Each row is a point. Each copy is the shape, with its points in the same order, stretched, turned, moved and blurred by noise. Say if it was mirrored as well.

Shape, 8 rows:
[[-17   4 -24]
 [ 27  11  31]
 [-39   6 -29]
 [ 28  27  42]
 [ 24   1 -24]
 [ 17  92  79]
 [-11  20 -12]
 [  1  45 -25]]
Copy 1:
[[-34  -6 -10]
 [ 44  -8  11]
 [-52 -11 -30]
 [ 57  -2   0]
 [-13   7  31]
 [105  32 -62]
 [-16   2 -20]
 [-12  33 -20]]
Copy 1 is: mirrored
Copy 2:
[[-14 -13  11]
 [ 30  36  -3]
 [-38 -39  32]
 [ 47  27  18]
 [ -8   9 -31]
 [111   3  53]
 [ -1 -15   9]
 [ 13 -33  -7]]
Copy 2 is: mirrored
Copy 3:
[[ 11  10 -19]
 [ -7 -22  48]
 [ -5  22 -38]
 [-16 -12  63]
 [ 41  -9   8]
 [-66  36 121]
 [ -1  20   1]
 [ 14  42  20]]
Copy 3 is: only turned

Shape (12 x 6):
[[ 65  22   6  34  37 -33]
 [ 21 -63 -65  -7  54  -3]
 [-26   4  -9  51  24 -47]
 [  3  33   8  41 -36  24]
 [  9 -60  45  89 -18 -28]
 [ 72 -34  12 -25  25 -45]
 [ 39 -36  29  18   9  43]
 [-21 -40 -26  10  46  44]
 [ -5 -18 -66 -22 -15  71]
 [ -8 -27 -13 -14   2 -57]
 [ 46 -29   8 -24   1  15]
 [-61  -1 -32  17 -58 -59]]
Copy 1, 12 rows:
[[ 18  21 -14  12  68 -61]
 [-24 -70 -25  -7  43  26]
 [-25  31 -53   7  15   8]
 [ 38  30   8  -2 -26   0]
 [ 14   6 -74 -71 -20 -21]
 [-29 -33 -11  -9  55 -89]
 [ 19 -20  12 -63  10  -9]
 [-21 -28  -2 -41  12  66]
 [ 18 -56  41   2 -26  65]
 [-58 -16 -29  11   2 -27]
 [-11 -34  21 -25  14 -35]
 [-42   7 -44  34 -65   7]]
Copy 1 is: mirrored
Copy 2, 12 rows:
[[  71  -49  -37   17   20    2]
 [ -57 -111  -17   -9   37   30]
 [   8  -39  -27   75   20  -25]
 [   6   23  -47   22  -42   29]
 [  27  -19   27  105    6   70]
 [  36  -57   37  -26   66   27]
 [  16  -45   14    3  -36   70]
 [ -55  -82   -8   18  -44   21]
 [-100  -30  -43  -49  -36   44]
 [ -21  -25   31   25   68  -10]
 [  -1  -31   19  -36    3   45]
 [ -45   33  -13   60   51  -10]]
Copy 2 is: mirrored

Shape:
[[ 61  24  54  13  35  59 -72 -35  59]
 [-38  -9  63  53  26   2  -9  34 -35]
 [-16 -55 -56  28 -62   7   3   8 -18]
 [ 48 -36  55 -34   1  14   9 -76  34]
 [ 79 -57 -38  -2  32 -37 -77 -11 -18]
 [  5  26  54 -20 -36 -28 -31  19 -21]
 [ 29 -41  46  16  20  -6 -26 -32  69]
 [ 40 -47  13  38  21  30 -68  32  38]
 [-15  45  21  20 -13 -46  39 -31 -37]
 [  1  -6 -28  29   4 -13 -77   0  12]
 [ 48 -16  61  33   6  16  40   6  49]
 [-44  21 -17 -36  38  43   0 -68 -17]
 [-44 -27  12  70 -12 -42  -8 -24 -13]
 [  7   7  37  41  35  -6   5  -8  32]
 [ 20 -20 -33 -42 -51 -25  20  -3  53]]
Copy 1, 15 rows:
[[  95  -68   72  -54  -28   80  -22   74   33]
 [   9  -20   17   15   60    3  -47   24  -91]
 [   3  -24  -63   23   -4  -39   47  -39  -41]
 [  82   15   71  -32   16   20   15    9   53]
 [  70  -84  -44 -102    7  -33   41   -4   31]
 [  63   51    1  -54  -11   14  -30   16  -73]
 [  62  -47   76  -43   13  -12   23   56    4]
 [  70  -95    9  -28   -7  -17    6   45  -19]
 [  -7   59  -16  -14   49   33    8    7  -38]
 [  20  -76  -13  -64  -23    4   16   23  -43]
 [  75    3   29   23   38   -2    4   62    7]
 [ -49  -17   22   -4   -8   74  -51   -3   33]
 [ -13  -28   18  -10   54  -15   42   -3  -79]
 [  19  -29   33  -11   37   13   -4   59  -20]
 [  32   26  -20  -26  -39  -46   36   17    9]]
Copy 1 is: mirrored
Copy 2, 15 rows:
[[ 94 -78  46   1  21  -4 -51 -44  20]
 [-12   4  45  41  10 -52 -18  60 -30]
 [-53  13 -54  11  16  38  43   0 -52]
 [ 51 -48  44 -90  -7 -14  22 -31 -16]
 [ 30 -24 -68 -42  85 -13 -62 -18 -26]
 [ -5  28  14 -25 -66 -22 -61  -7 -34]
 [ 20 -81  22 -27  17 -47  -4 -25 -20]
 [ 35 -87 -22  22  50  -4 -37   9 -13]
 [-24  86  28  -3 -38 -63  12 -22 -26]
 [-24 -13 -22  24  46   0 -54 -30 -11]
 [ 52 -50  14  -4 -28 -63  32   5 -18]
 [ -7  30  57 -32  25  26  29  -9  55]
 [-68  18  21  33  37 -49  12  -5 -67]
 [ 12 -22  31  18  10 -68   4  -6  -1]
 [-34 -11 -54 -56 -54   1  27 -43  -1]]
Copy 2 is: only turned
Copy 3, 15 rows:
[[ 89  32  31   1  20  30 -15 -66 -23]
 [-39  59  -5  25  41   8  -2  65  -6]
 [-21 -17 -68 -36 -52  36 -71  58   8]
 [ 52 -22  23 -18 -58   9  47 -33 -36]
 [ 55 -98  28  19 -10  -5 -82  52 -16]
 [ -5  48  20 -32   9 -38 -45  43 -68]
 [ 53   8  29  12 -55 -10   2 -15  24]
 [ 44  11  31   5  -1  43 -64  22  32]
 [ -7  20 -64 -18  18 -57  22  44 -46]
 [ 20  -6 -20  15 -13 -12 -95  11  -4]
 [ 49  39   9 -43   1  10  47  25  37]
 [-22 -47 -48   0  16  17   8 -68 -53]
 [-22  32 -63  37 -42 -27 -22  55   4]
 [ 27  24 -15   4  19 -21  14   9  23]
 [ 23 -32 -10 -80 -62 -33 -44   5   9]]
Copy 3 is: only turned

Shape:
[[ 45  14 -52  26 -19 -35  38   5   3   2  17 -20]
 [-13   6  15  44   1   0  46  38  18  22  75 -16]
 [ 39   7 -10  49  10  20  -7  40 -77  51  23 -48]
 [ 11   2  57 -45  14  19  51  56 -12 -65  43  -8]
 [ 28  24 -55  34   7  -1  12  62   7  74 103 -44]
 [ -9 -29 -33 -68  29  88  12  19  14 -18 -53  -7]
 [ 24  33  41 -25 -62  19 -17 -34 -61 -49 -19 -16]
 [ -4   8 -31  -7  19  36  58  57  -2 -14 -52  22]
 [-19  40   3  -8  43   4  36  -5 -20  33  66   3]
 [ 54   5 -26 -37 -56 -22  63  13  -9  39  19 -60]
 [ 13 -44  37  39 -41  20 -14 -24 -83  52 -14   6]
 [ 58 -25  -1  57 -63 -33   3  -4 -39 -21 -42  37]
 [ 45  -6  -5 -49  10   0   6  61  16 -26 -37  53]
 [ 14 -15  -1  19  46 -51  -9  -8 -37 -54  18  16]
 [-16   7  86  13 -43   3  -4  21 -27  12 -57 -35]
 [-68 -27 -30   4 -11 -10  29  69 -35 -39  -2  29]]
Copy 1, 16 rows:
[[ 28  18 -21  54  -4  -1  23  50  16 -16 -11  -7]
 [-46  19 -43  53 -13  31   7  10 -23  25  69   0]
 [ -3 -30  -8  15  -3 -24  -5  91 -24  60  19  -6]
 [-16  39  25 -20  10  52  48   8 -27  -2  60  22]
 [-19   5 -91  51  42  -8  12  57  -6  47  51 -52]
 [-20 -10  42 -47  43  80 -31  -3  23  21 -54  -6]
 [ 38  28  32 -40 -58   8  25  -6 -22  42 -38   4]
 [-47  39  36   7  17  41  -4  40  33   6 -37  42]
 [-44  11  -6  46  38  -4  62 -23 -28  49   9 -15]
 [ 75 -21 -51  22   6  14  53  33  54  21  16   5]
 [ 17 -33 -16  12 -32 -39 -46  24 -42  59  -8  46]
 [ 44  33   5  30 -55 -25 -40  73 -20 -37  -6  68]
 [ -3  52  50 -31  32  -7 -17  19  30 -45   2  24]
 [-22  15  29  34   7 -18  13  30 -62 -55   4  11]
 [-30 -21  11 -30 -79 -15  -6   8  35  43  15  24]
 [-81  44 -26 -12  -2  33   1  27 -22 -26 -47  51]]
Copy 1 is: only turned
Copy 2 (16 x 12):
[[  16  -15  -23   -3  -31  -23   30  -44  -10   24  -63  -22]
 [  55  -29  -48   34   24  -66   49  -50    5   13   -3    8]
 [ -14  -33  -59   48   -5  -44   25  -16  -86    5  -40   17]
 [  67   52  -44    2   -8  -37   13   17  -26  -66   29  -28]
 [   5  -54  -82   62  -25  -74   48  -48    6   58  -15   26]
 [ -31  -12    4   -9   -7   68   28   72  -13  -50   38  -35]
 [  40   39   28  -10  -28   18  -26  -33 -107  -41   11  -17]
 [   2   -3  -16    7  -12   26   43   34   -1  -72  -46   -1]
 [ -11    9  -52    9   21  -41   38  -65   -4   -2   12   36]
 [  60  -31  -57  -43  -66  -18   34  -40  -58   17  -21   -3]
 [  17  -32   17   -5   35  -22   29  -17 -113    9  -19   37]
 [  46    7   46   -4   -3  -15   22    1  -62    9  -99   -7]
 [  25   36  -10  -10  -21   25   19   63    4  -17  -44   -1]
 [ -23   43    6    3   42  -50  -10   -5  -12   -6  -52  -26]
 [  94  -29  -18   -2   36   46  -31  -24  -94  -49  -13    6]
 [   2  -19   23   -7   -2  -63   15   20    8  -81  -39   30]]
Copy 2 is: mirrored
Copy 3 (16 x 12):
[[-20  51   5 -25   5  17  39  55  -9 -39 -10   4]
 [-40   2  14   0   3  66 -12  56 -18  30  22  26]
 [ 45  49 -10 -11 -17  35   9  80 -81  29  53 -58]
 [ 11 -53  40 -59  52  78   8 -24  -1   5  21  17]
 [-14  84  14 -33  17  50 -24 121 -13  47  45  12]
 [ 64  42   2 -49  15 -32 -27 -56  24  29 -64   2]
 [ 59 -23  25 -28 -37  34  11 -44 -56 -91  19 -11]
 [  8  26  18 -38  33 -29  15  -7 -36  29 -60  11]
 [ -8  47  48 -17 -19  46  15  -6  -8  54  56  38]
 [ 15  26  27 -72 -39  45  50  74   1 -31  -3  18]
 [ 56 -23 -49  15 -70 -14  17  30 -77  -2  51 -33]
 [ 13 -30 -41  10   5 -37  49  41 -68 -81  -7 -18]
 [ 31 -18  35 -45  80 -58  22   5   9 -12 -23  23]
 [ -8  11   0  -5  37   4  46 -27   6 -13  49 -36]
 [ 28 -72  50  14 -54  19   0  11 -62 -17  -2 -45]
 [-56   2 -17 -64  35 -34 -14 -18 -30  35  -9 -19]]
Copy 3 is: only turned
Copy 4:
[[  15   20  -11   31   -7  -34  -34   -5   -4    3    5    2]
 [ -50  -46   -2   39  -39  -17  -44   30    5  -38    0    9]
 [ -44  -22   18   70   41    7  -54   52  -12   30  -42  -35]
 [ -12  -11  -48   -1  -57  -11   18  103  -32  -33   -8    9]
 [ -64  -34  -27   64   11  -29 -112   47   34   13   -1    2]
 [  43   -3  -52   -8    6   40   59   32   54   36  -37   -5]
 [ -26   56   -2  -27   35   29   43   28  -53   -7   20  -25]
 [  15    3  -12   16  -48  -15   34   20   11   19  -69   26]
 [ -21  -38  -13  -13   -3   27  -85   28   -9    5  -17   21]
 [ -19   12  -13    5  -27  -29  -38   26  -12   62   37  -43]
 [ -58  -14   56   49   52   77   12   -7  -64   29   23  -24]
 [ -25   43   40   61   12    2   49  -21  -56   -9   31   37]
 [  11   10  -21   15  -18  -23   48   60    4   24    1   91]
 [  24  -18  -24   22   36   -3   -8   23  -49  -36   -9   50]
 [ -58   -9   69  -16   -7  -12   64   21  -34   -7   -4  -18]
 [ -52  -43  -59   20  -15  -26   45   -8  -43   -7  -58   46]]
Copy 4 is: mirrored

Shape (15 x 12):
[[ -7 -18  29 -37  27 -15  18  31 -17  -7 -34  76]
 [-27 -17   7  53  16  45 -24  44  45 -23  -2  -6]
 [ 18 -64  96 -39   5 -73  -7  -5 -31 -26 -29  34]
 [-10 -27  26 -38  42 -51 -30 -47 -23   5  -4  61]
 [  3  -2 -26 -45  27   2 -28 -19 -15 -71 -27  13]
 [ 54  48   5  28  -7  -5  -5  33  55  16  38 -11]
 [-27  45   7   2  58  42  -4  -1  14 -40 -13 -27]
 [-14  61 -44  52  36 -12  -5 -22 -25 -66  -7  -4]
 [-52  65 -39   4  -2  22  -7  -2 -26 -38 -14 -21]
 [-18  39 -52  12  29 -44 -15  -3  33 -34 -40 -25]
 [ 46   6 -24  38  -7  22 -14  39   2  41  21 -21]
 [-32  43 -25  16  -6  30  -2 -53  14 -57 -48  11]
 [-12 -69  32 -46  26 -50  41 -24  -2  -6  -7  19]
 [-14 -15  -3 -24  21 -10  19 -13 -17 -61  10  50]
 [-57   8  22  20 -15  39 -35  60  59 -26  33 -18]]
Copy 1 (15 x 12):
[[  39   -1   61  -24  -45  -49  -54   29    2   37  -40  -22]
 [ -46   22   21   48   22    6   73  -36   19   15   13  -28]
 [  15  -57   81 -107  -32  -64  -59   57    4    2    5  -12]
 [  -3  -45    9  -71  -30  -76  -42   30   36   24  -54  -30]
 [  11  -42   26   50  -57  -87  -25  -19   50    7  -14    3]
 [ -73   32  -23   65  -16   92   17   15   -5  -33  -13   29]
 [ -16  -37   10  108  -13  -25   32  -24    5  -11  -13  -45]
 [   0   22  -34  121  -52  -71   66  -31   31  -67  -32   11]
 [  42  -10  -31   95  -42  -18   48  -32  -10  -25   -9    0]
 [  14    1   -8  100  -30  -13   74   18   48   -2  -39    7]
 [ -53   76  -51   32  -21   69    3    1   31   -6   18    9]
 [  56  -22   17   83   -6  -49   45  -59   35  -50  -25   -5]
 [  10  -63   47  -60   23  -71  -64   71   15   44   19    7]
 [   7  -28   34   16  -23  -97  -37   -1    7   -1  -10   28]
 [ -49  -26   22   38   23   44   85  -31  -47   44   18   -6]]
Copy 1 is: only turned
Copy 2 (15 x 12):
[[ 53  55 -42 -51  -6 -22  38 -33  32 -28 -10  -9]
 [ 42  -3 -59  40 -37 -20  15   8  -5   9 -53   2]
 [-21  93  25 -42  40  -4 -31 -44  42 -21 -79 -53]
 [ -6  54  45 -48  32  -6 -20 -36  37  32 -33  29]
 [ 47  51   3 -27 -20 -10 -72  10 -23  23  12  -1]
 [  4 -11 -22  18 -31  39  57  41  10  -4   2   5]
 [ 52  29 -69  52 -25 -10 -13  22 -15  69  34  -8]
 [ 75   4 -56  26 -36  53 -65  -9  15  30  66  42]
 [ 50  14 -45  31  -8 -29 -61   1 -10  -6  95  30]
 [ 57  19 -19   8  -8  51 -34 -16 -60  47  12  59]
 [  7 -36  -7  28 -70  -5  31  -7   8 -16  24 -33]
 [ 20  40 -68  10 -31 -23 -98   4 -13  10  17  41]
 [ -6  33 -15 -64  60 -10   2 -62   9  17 -47 -43]
 [ 54  20 -41 -56  17  -4 -33  -7  40   7   2   1]
 [ 45  -7 -38  31  17 -49  10  56  -2 -18 -29  22]]
Copy 2 is: mirrored
Copy 3:
[[ 54  51   4  45  69 -36  50  13 -32  23  -9 -70]
 [ 67  15 -64 -69  21  29  54  69   9 -25  -1  51]
 [ 28  55  45 120  28  -6 -12  60  37  66 -61 -62]
 [ 58   8  13  85  24  -1  -5 -50   0  55 -19 -47]
 [ 50   8  55  37  25 -31   8 -22  -5 -55  28   3]
 [  1  -5 -77 -59 -33 -28  31  25  65 -36 -12  12]
 [ 19 -21 -41  -4  31  -4  50  15 -39 -81 -11  61]
 [ 49 -93  25 -56  16 -23  -8 -38 -13 -65 -38  34]
 [ 37 -58  -2 -30  15 -14 -10   7 -57 -94  16  16]
 [ 23 -89  36 -19 -20 -27  67   8  -4 -25  22  18]
 [ 16  34 -61 -84 -37 -20 -10  28  27   3  14  39]
 [ 14 -76  24 -26  77  17  -1 -18   5 -68  22   8]
 [  3  50  46  79  -1  55  29  25 -15  61 -24 -62]
 [ 60  21  41  24  37  11  10 -22 -18 -29 -25 -50]
 [ 82  20 -91 -36  -2  41  45 100  -3 -68   6  24]]
Copy 3 is: mirrored
Copy 4:
[[  80  -56    5   23    4  -35  -12   58  -74  -53  -17  -27]
 [  28  -17  -30   38   34   56  -33  -29   39  -10  -44  -36]
 [  68  -94   22  -27   10  -14   69   37 -100  -34  -20   35]
 [  59  -71  -12    7   16  -76   27   62  -23  -42  -16   34]
 [  -6  -57    1    4    9  -24  -62   19  -14  -27   26   21]
 [  -4   85   -2   -5   31   46    3   34  -34   43    5    2]
 [ -25   -8   32   35   35  -20  -59  -22   -4   21  -27  -21]
 [ -26   -4   59  -23   13   -7  -65   44   22   20  -22   33]
 [ -24   -8   44  -10  -27   -3  -61    4   29   24    6  -26]
 [ -27   -2   40   40    8   15  -27   40    2   16  -15   50]
 [  64   78   12    6   22   54   15   -3    9  -10   17  -29]
 [ -78  -27   25  -14    1  -14  -52   34   29  -24  -19    4]
 [  51  -38   17   19  -14  -46   45   39  -91  -51  -54   52]
 [  23  -47    0  -16   -7  -31  -50   44  -44  -36  -29   22]
 [   9   -7  -64   24    7   61  -37  -43   39   35  -24  -51]]
Copy 4 is: only turned

Shape, 16 rows:
[[-82  17 -12  20 -51  -5   0  17 -36  37  50 -17]
 [  0   8   7  34  51  43  29 -42   3 -67  73  -5]
 [-29 -58 -54  15  11 -30   3  21   3  15 -11 -37]
 [ 12 -23 -43 -49  26 -23 -28 -47  -8  56  -7  12]
 [-29 -13  -5  41 -32  60 -31  43 -15 -25  39  11]
 [ -4 -14 -13 -42  13 -39 -15 -32 -42  -2   0 -26]
 [-90  11  26  50 -43  21 -12  28 -26  34 -25  19]
 [  0 -30 -12 -77  26  15 -25  -3 -30  27   6   7]
 [ 12  -1 -37 -50  48 -66 -32 -12 -34   9  -4  28]
 [-36 -10  21  48 -52  16  53  56   0  18  26  10]
 [ -7 -29  24  22 -30 -34 -26 -24 -44  28  23  -4]
 [ 30  49  40  26  28  61   2 -38  35 -68  54 -49]
 [ -7  -8  48  -6  62  31 -21 -34  52 -55  79 -10]
 [ -5 -27 -35   2  17   7 -14 -27 -12  25  17  14]
 [ 41  17 -11   5  53  11 -24 -16  53 -36  68 -16]
 [-44  -3  24  56   5  35  -6  55 -48  56  25 -14]]
Copy 1 (16 x 12):
[[-28 -40   7  77   0  63   1  53   1 -21  16 -36]
 [-40  52   9 -42  -7  37  23 -46  26  21  11 -47]
 [-15   8   4  -4 -13  -9 -20  55   3 -45 -23 -41]
 [-18  -7   8   1  53 -28 -54  15 -13  -6   0 -32]
 [ -9 -37  -6   4 -48  55 -26   2  24  -4  30 -34]
 [-20  13  39   5  35   6 -12  24  19 -20  24   3]
 [ 23 -27 -14  64 -47  47 -30  16 -38 -20  26 -21]
 [ -8   7  30  13  27  12 -78  29  16  21  12 -21]
 [-46  22   8  14  30 -53 -38   7  26 -25  22   6]
 [ 26 -43   4  58 -61  31  15  27  10  32 -20 -17]
 [-16 -59  54  40   3  19   9  -1 -11 -27  21   2]
 [ 11  37  15 -53  20  79  34 -89  44  11 -13 -18]
 [-52  35  21 -40  15  96 -22 -59   4  14 -31 -15]
 [-24  -9   3  -6  12  -8 -34   6  -8  -7   9 -45]
 [-39  17   1 -46  30  31  -2 -65  43 -13 -32 -28]
 [ 17 -13  39  70 -46  31 -29  -9   1 -26   2 -63]]
Copy 1 is: mirrored
Copy 2:
[[-46 -49  55 -41  -3  25 -69 -82  61   6  35   5]
 [ 44  30 -68  -7   6  84 -14 -59  -6  -3  -1  50]
 [  6 -68   3 -24  -7  40 -28  14  40 -52  88  -9]
 [ 31  14  11  26  14 -38 -14  15  57   9  41 -13]
 [ -5 -78  22  27 -45  64 -62 -56 -12  18  10  15]
 [ 53  20  38 -28  13  10 -10   6  36  28  29 -13]
 [-67 -66  58   4 -75  34 -76 -13  52 -18  -6 -27]
 [ 51 -22  20  13   4 -23 -27  26  39  52   8  31]
 [ 77  40  51   5  22 -39 -16  18  33 -22  26  11]
 [-62 -92  13 -43 -11  34 -42 -45  -3 -38  -3   0]
 [-11   2  31  -8  -7  13 -68 -22  -3  12  22 -54]
 [ 16  63 -42  15   0  95  26 -51 -37  68 -15  45]
 [ 34  52 -68  12 -42  35 -28 -29 -35  50  21  82]
 [ 17 -17  -5  21   5  13 -35 -17  39 -11  32  -3]
 [ 35  56 -34  33  14  30  14 -40 -38  25  37  66]
 [-65 -46  27   9   8  54 -92  -5  19  -1   1  22]]
Copy 2 is: mirrored
Copy 3 (16 x 12):
[[  -5   -3  -68  -36   20  -50  -30   26   19  -74   59  -70]
 [  93  -84   87   -5    2  -31  -56  -39   83  -44   30   24]
 [   2    5  -87   23  -41   57  -36   33   47  -30  -22   15]
 [  -9   45  -41  -68  -46   79   -9  -45   34   35   14   -3]
 [ -42  -63    4   59   58  -46   -9    2   56  -44   38   -8]
 [  49  -23  -68  -36  -16   49  -39  -37    1   35   21   -9]
 [ -66  -11  -55  -10   70  -53   18   15  -39 -100    4  -28]
 [  10  -14  -48  -43    0   48   35  -52   57   55   12   -5]
 [   4   28  -67  -57  -49   28  -43  -51   26   77   39   36]
 [ -12  -30   -8    2   15  -48   31   42    1  -75   31  -37]
 [ -29  -46  -47  -27  -21    6  -33  -19  -18   15   23  -71]
 [ 121  -60  110   22   65  -36  -65  -17   66  -19   -8  -21]
 [  61  -95   87  -50   36  -16  -79  -14  118   15  -51  -10]
 [ -15    4  -12  -26  -30   36  -12  -36   55  -10   23   -4]
 [  57   -9   73   -3   -4  -18  -87   -4  119   37    0    2]
 [ -24  -18  -77   21   21  -86   52  -13   44  -48   -9  -60]]
Copy 3 is: only turned
